Rows are points. Each table stands for the endless flat space through its points: a line for two points, a plane for three, and so on. Write the one point that lies in both, or say that there is none.

First (2 x 3)
0.4 -1.2 0.4

1.6 -0.8 -1.0
Second (2 x 3)
2.8 0.9 1.3

1.8 -1.6 -3.7
They share: 2.2 -0.6 -1.7

First (2 x 8)
-3.5 2.8 -2.8 3.7 2.7 3.6 -3.6 -2.3

-3.7 2.4 -2.5 3.7 2.5 4.5 -3.4 -1.4
Second (2 x 8)
-4.0 3.8 -2.9 2.9 2.0 2.8 -2.8 -3.7

-2.6 2.6 -3.3 4.5 3.8 2.6 -4.8 -2.7
They share: -3.3 3.2 -3.1 3.7 2.9 2.7 -3.8 -3.2

First (3 x 11)
0.8 4.4 2.3 -0.2 -2.7 2.5 -2.8 2.3 -4.1 2.9 -0.1

1.3 4.7 1.8 -0.8 -3.1 1.7 -1.8 2.8 -4.4 3.1 -0.5

1.8 3.5 2.5 0.7 -2.2 1.9 -2.0 1.8 -3.2 2.5 0.1
Second (3 x 11)
4.4 -0.3 4.4 -1.8 -3.6 6.7 -4.7 1.5 1.6 4.8 1.2

4.2 -0.5 2.6 6.0 2.8 0.5 -0.7 -1.9 -1.0 -0.4 0.8

0.3 2.8 3.5 5.7 1.6 -0.4 -3.1 -2.2 -2.5 0.2 0.2
They share: no point

First (3 x 14)
-0.6 1.9 -1.9 3.3 1.7 2.0 2.3 2.7 0.8 3.3 -1.5 -5.8 2.7 2.1

-2.6 -1.3 -2.9 5.2 3.9 0.3 -0.3 0.9 3.3 5.6 -1.1 -4.1 2.8 -0.7

1.4 3.9 -0.9 2.3 0.1 3.6 3.7 4.5 -0.8 2.3 -1.5 -7.4 2.7 3.7
Second (3 x 14)
-3.8 1.5 -2.2 3.2 2.5 -2.2 4.2 0.8 3.0 0.6 -0.9 -2.8 4.1 2.5

-4.1 1.6 -4.0 3.7 4.7 -0.8 3.0 0.4 1.6 2.6 -2.4 -2.8 0.1 1.3

-3.5 1.3 -2.2 2.8 1.7 -1.4 3.6 0.4 2.5 0.8 -1.2 -3.4 4.9 2.8
They share: -3.6 1.3 -3.4 3.0 2.9 -0.2 2.6 0.0 1.4 2.2 -2.3 -3.6 2.5 2.1

First (2 x 24)
0.4 -3.8 -0.8 4.5 -1.1 -2.9 -2.7 -2.9 0.1 -1.0 0.5 2.4 5.4 -0.6 -1.6
 -2.3 0.3 3.1 -1.0 0.1 4.2 -2.1 0.0 3.0

2.0 -2.2 -1.2 0.5 -3.5 -3.3 0.9 1.1 -3.5 -1.8 -0.3 -1.6 2.2 -3.4 -2.4
 1.3 3.5 1.5 -3.4 3.3 0.2 1.9 1.2 4.2
Second (4 x 24)
3.0 -4.2 1.0 -1.3 -4.3 -1.1 -0.1 -1.5 -4.9 -0.4 -1.3 3.4 4.0 -1.4 -2.4
 1.5 -0.1 1.7 -2.0 3.9 2.0 0.3 2.8 1.6

1.3 -4.9 1.2 2.8 -3.7 -1.3 -3.2 0.1 -2.2 0.2 -1.6 1.5 3.8 -1.7 -1.2 2.1
 3.3 3.6 -0.2 2.9 2.6 -1.2 1.5 5.1

1.8 -4.4 0.9 -1.8 -4.1 -2.0 -0.6 -0.2 -5.3 0.8 0.5 2.6 5.4 -3.1 -4.1 1.2
 -0.3 2.1 -1.1 2.7 0.4 0.9 2.5 1.6

2.2 -1.6 -2.3 1.8 -1.7 -3.6 1.4 -2.6 -1.7 -3.2 0.1 0.6 3.0 -1.1 -1.7
 -2.0 0.5 0.9 -4.3 1.9 2.8 0.5 0.5 2.0
They share: 1.2 -3.0 -1.0 2.5 -2.3 -3.1 -0.9 -0.9 -1.7 -1.4 0.1 0.4 3.8 -2.0 -2.0
 -0.5 1.9 2.3 -2.2 1.7 2.2 -0.1 0.6 3.6
